Rows are points. The last column is the point's height on a tilted bowl or saddle (a function of degree 2), plus a little noise. Count its main directions that bend up, bend down and stay straight.
In the rows, zero is written as 128.

Points (10 x 3):
[[123 139 122]
 [161 114 116]
 [ 89 130 112]
 [ 76 160  89]
 [160 104 115]
 [132 124 125]
 [131 119 125]
 [ 91 214  47]
 [ 64 152  81]
 [122 132 123]]
Directions: 0 up, 2 down, 0 straight

Points, 10 rows:
[[128  92  95]
 [127 130 118]
 [ 97 136 125]
 [ 75 148 115]
 [ 90 140 122]
 [ 70 157  97]
 [139 127 116]
 [165 150 148]
 [111  84 115]
 [ 49 116 217]]
Directions: 1 up, 1 down, 0 straight

Points:
[[ 90 195 142 162]
 [ 94 139 163 111]
 [106 138 109 124]
 [143 136 116 137]
 [125 111 188  41]
 [140 100 110 119]
 [125 157 120 146]
 [ 95 118 127 124]
 [222 184 148 183]
 [125 128 182  74]
 [103  75 121 104]
 [ 96  55 120  92]
 [ 98 155 164 123]
 [ 88 165 136 147]
 [101 166 139 150]
 [ 95 164 129 146]
 [171 106 148 124]]
Directions: 0 up, 1 down, 2 straight

Points (18 x 4):
[[146 152 114 119]
 [135  70  69  71]
 [158 113 118 122]
 [153 194  95  46]
 [ 98 145 117 120]
 [143  92 100 105]
 [ 98 131 128 130]
 [ 73 104  75 131]
 [117 109 163 130]
 [ 75  53 149  63]
 [178 149 125 125]
 [145  75 147  77]
 [117 135  81 126]
 [ 84 138 171 129]
 [143  82 146  90]
 [ 72 148 118 111]
 [149 111 117 124]
 [123 155  86 111]]
Directions: 0 up, 1 down, 2 straight

Points (17 x 4):
[[151 149 152 114]
 [170 200 137  79]
 [126 155  62 109]
 [155 141 172 105]
 [173 154 152 105]
 [159 115  82 114]
 [181 122  93 104]
 [ 73  98 126 107]
 [124  92  78 120]
 [122 119 108 131]
 [129  82 105 122]
 [119 114 143 124]
 [149 136 157 116]
 [170 140 124 117]
 [101 128 235  15]
 [130 166 135 113]
 [138 128 126 129]]
Directions: 0 up, 3 down, 0 straight

Points:
[[132 132  63 138 155]
 [146 121  48  99 175]
 [103 112 108 123 123]
 [197 135 106 163  84]
 [ 85 111 101 140 113]
 [ 92 128 127 142 126]
 [125 120 134 147 136]
 [124 108 123 114 134]
 [148 149 160 112 129]
 [ 64 120  79  85  70]
 [139 106 161 147 138]
 [135 136 142 169 147]
 [ 71 146 131 116  94]
 [147 111  57  50 232]
 [103 126  62  94 136]
 [172 191 171 145 106]
 [112  98  80  94 136]
 [116  95  70 167 147]
 [128 126  85 170 158]
 [186 170 131 132 105]
 [158 135 172 125 117]
 [128 122 133 160 142]
 [123 157 222  98 166]
 [ 89 111 156 145 148]
 [131 129 114  63 180]
 [155 161 122 155 136]]
Directions: 2 up, 1 down, 1 straight

Points (25 x 5):
[[167  99 128 130 164]
 [124 114 132 122 146]
 [109 205 113 125 141]
 [206 108 105  90 219]
 [163 149  88 110 140]
 [128 201 130 145 133]
 [146 183 107 145 137]
 [140  92 197 168  27]
 [158 137 135 151 140]
 [ 98 130 111 100 121]
 [170  80 114 132 156]
 [100 128 115  98 120]
 [130 123 182 119  82]
 [146 134 102 165 125]
 [140 151 159 100 137]
 [ 97 173 143 117 125]
 [ 65 220 157 119  92]
 [166  55  92 161 123]
 [ 62 130 137 121 148]
 [115 182  94 110 127]
 [110 102 171 185  98]
 [128  72 141 104 132]
 [117 117 161 102 107]
 [156 166 123 163 124]
 [139 104  80 119 104]]
Directions: 1 up, 2 down, 1 straight

Points:
[[108 178  82  96  62 142  99]
 [128 153  87 155 149 134  89]
 [101 125 112 203 134 112  93]
 [160 200 109 109 123 109 113]
 [172 187 203 164 135 170 107]
 [132 128  99 167 129 140  99]
 [111  73 141  33 126  73  63]
 [118 172 135 147 115  85 113]
 [106 128  60 139 133 155  91]
 [134  99 147 137 159  85 101]
 [110  78 181 144  84 175  95]
 [103  89 140  76  91 155 102]
 [132 157  74 164  79 160  70]
 [102  96 179 140 136 144 108]
 [117 121  98 157 138 127 103]
 [124 128 195 126 129 162 109]
 [171 173  70 124  78 171  75]
 [ 71  85 134  99 113 116 107]
 [125 127 127 163  70 137 104]
 [ 90  83  65 172 137 119  95]
 [106 141  77 155 149 129  87]
 [158 112 123 113 134  82 112]
 [166 126 124  63 160 110  85]
 [142 103 142 108 108 187  97]
 [125 108 106 154 140 160 101]
 [107 112 118  69 101 159 109]
 [190 131 136 135 137  85 112]
 [193 170 117 136 169 124  90]
 [157 166 165 150  98 151 109]
 [163 123 164 125 110  82 126]
 [154 147 109  82 105 158 111]
 [107 122 117 140 175 186  91]
 [182  99 121 133 208 193  49]
 [127 167 164 184 125 130 105]
 [119 121 122 179 110 131 107]
 [110 134 175 191 179 101  95]
 [ 87 130 149 157  87 112 111]
 [134 120 130 115 115 148 113]
 [ 84 163  85  91 156 133  91]]
Directions: 0 up, 3 down, 3 straight

Points, 39 rows:
[[129 224 120 170 106  99  92]
 [106 109 160 134 153 133 116]
 [ 78 161 163 155 124 155 102]
 [125  76 184 144 100  79  97]
 [117  96 124 154 153  70 126]
 [117 159 117 160 149  92 111]
 [144 145 139 178  73 155  92]
 [ 67 121 146 111 189 183 115]
 [153  79 182 115 136 151  91]
 [132 116 147 120  76 160  95]
 [132 152  74 102  94 102 103]
 [193 148 164 131 194  88  71]
 [118 138 131 201 123 164  94]
 [125 120 149 124 127 138 118]
 [169 121 101 128 191 167 103]
 [ 83 120 154 170  80 113  85]
 [150 151 104  75  47 121  75]
 [121 158 120 156 149 129 118]
 [124 140 139  87 117  89 104]
 [ 82 111 132 167 157 144 120]
 [150 183 140 149 139 133 110]
 [ 77 122  84 130 134 122 124]
 [110 166 120 185 185 126  96]
 [145 131 142 130 123 131 120]
 [102 172 163 122 163 117  97]
 [ 86 147 107 104 138 110 112]
 [143 119  96 100 131 133 117]
 [ 67 111 141 103  67 117  76]
 [107 162 114  89 136 154 105]
 [163  93 136  67 155 205  65]
 [ 82  86  89 154 116 118 122]
 [156 154  67 129 140  70 104]
 [141 102 135 182 123 117 109]
 [132  95  92 228 130 134  73]
 [ 89 146 121 130 124 130 119]
 [156 164 107 159 193 170  97]
 [165 125 173 212  74 153  50]
 [ 83 136 130  87 125 111 101]
 [169  96 176 138  74 157  78]]
Directions: 0 up, 4 down, 2 straight

Points (43 x 7):
[[118 100 186 117 152 142 101]
 [105 135 120 161 161 146 118]
 [115  88 128 150 156  96 148]
 [132 122 171 133 121 136 113]
 [185 133  97 146 121 192  65]
 [ 85  60  84 129 221 102 249]
 [124 153 123  37 186 100 119]
 [181 105 128 105 146 139 112]
 [232 118 141 145 117 161 117]
 [128  83 104  96 113 112 143]
 [124 173 163  80 108 144 114]
 [110 160 164 146 130  97 140]
 [127 139 104 128 133 157 106]
 [151 185 170 101  62 102 175]
 [ 70 179 115 144 173  93 162]
 [148  41  99 161  94 117 155]
 [118 173 106 124  68  71 144]
 [103 225 115 104 149 120 164]
 [ 83 173 122 112 179 172 159]
 [105 151 116 140 112 118 123]
 [168 126  98 101 119 119 105]
 [159  84 143  94 110 133 124]
 [116 132 143 167 131 149 101]
 [159 147 135  92 101 111 113]
 [ 64 145 131 168 150 116 134]
 [130 174 125 109 153 141 120]
 [114 164 107 115 147 174 122]
 [134  76 147 176 134 129 135]
 [103 141 181 105 160 170  84]
 [110 186 100  45 137  90 133]
 [ 94 102 141  73  92 151 147]
 [114 189 114 177 107 142 107]
 [181 109  92 158 105 178  69]
 [183 121 161 124 121 144 109]
 [144 154 137 130 146 137 111]
 [142 134  90 191 104 133  74]
 [ 93 149 162 143 105 180  92]
 [ 80 116 142  87 127 154 131]
 [180 142  76 126  89 158  78]
 [142 174 141 152 112 158 103]
 [166 177 109 113 167 164 116]
 [137 160  81 106  79 105 118]
 [110  60 123 100 123 108 161]]
Directions: 3 up, 2 down, 1 straight

Points, 63 rows:
[[119 154 149 125  60 133 104 127 113]
 [ 85 127 138 111 131 125 128  98 103]
 [157 132 104 143 133 143 149  82 148]
 [122 110  89  96 187 102 137 147  71]
 [117 124  88 174 126  98 178 117 133]
 [ 93 115 169  93 137 183  69  92  82]
 [173 124 153 188 129 137 146 107 124]
 [136 104 149 186 101 126 108 150 101]
 [122 150 145 106 102 168 111 121 129]
 [126  87 169 118  75  93 156 101 129]
 [ 65 144 119 128 134 163  68 133  77]
 [175 119 116 113 109 171  85 138 119]
 [160 170 124 131 131 213 135  60 100]
 [123 119 119 132  82 137  92 183 104]
 [129  87 119 134  92 139 136 152 123]
 [128 116 122 161 156 156 169  93 133]
 [137 115  71 121 132  66 110  68 116]
 [170 183 169 137 125 121 146 144 125]
 [ 98 121 114 121 124 167 153 125 120]
 [170  92 153 118  81 196  64 199 110]
 [137 188 134 113 121 124 111 110 107]
 [143  80 194  67 174 105 111  89 102]
 [137 101 134 123 163 168 160 102 124]
 [129  91 166 130 126  99 105 124 119]
 [158 150 141 126 205  86 158  73  88]
 [130 125 192 102 100 121 111 101 117]
 [124 145 180  75 113 175 131 149 151]
 [166 106  93 130 137 132 119 114 135]
 [129 151 132 166 187 204 107 120  85]
 [111 131 182 109 119 166 121 122 119]
 [ 94 125 106 106 169 126 131 145  80]
 [117 180  83  85  96 183 159  66 107]
 [102 149 196 100 176  74 173  85  45]
 [171 121 107 184 128 101 150 107 149]
 [107 138 146 111  89 114 125 118 116]
 [125  80 141 137  94 118 173 123 137]
 [132 155 105  88 135 116 180 162 123]
 [ 84 118 122 164 156 137 117  93 109]
 [126 106 117 152 171 151 148 169  92]
 [137 168  81 128 141 171 123 150 120]
 [123  93 124 138 117  53 122  94 118]
 [138 174  84 211 125 161 144  97 135]
 [173 106  84 186 121 112 138 122 145]
 [147 110  81  96  87 145 129  33  92]
 [112 108 156 169 118 111 114 108 106]
 [ 89 194 111 145 111 136 148 132 103]
 [ 99 109 112 134 185 174 147  76 106]
 [118  98 110 106 246 135 161 108  54]
 [163 138 175 142  79  86 116 159 122]
 [128 119 183 126 148 134  94 123 107]
 [110  95  83 187 172 120  75  72 144]
 [150 126 112 107 122 166 142 131 143]
 [ 70  89 171 171 158 138  82 119  64]
 [139 110  80 217 146 192  87  91 108]
 [121 114 114 139 124 202  72 163  83]
 [ 68 112 137 122 107 137  79 129  80]
 [ 46  84 236 120 102 116 143 110  32]
 [115  89 126 124 143 151 160 170 105]
 [138 103 116 166 173  95 152  66 152]
 [ 83 106 158 179 102 179 152  59  60]
 [106  87 135 120 170 179 153 152  81]
 [111 130  79 184 100 140 159 174  98]
 [123 162 171 172 173 158  97 106  78]]
Directions: 1 up, 5 down, 2 straight
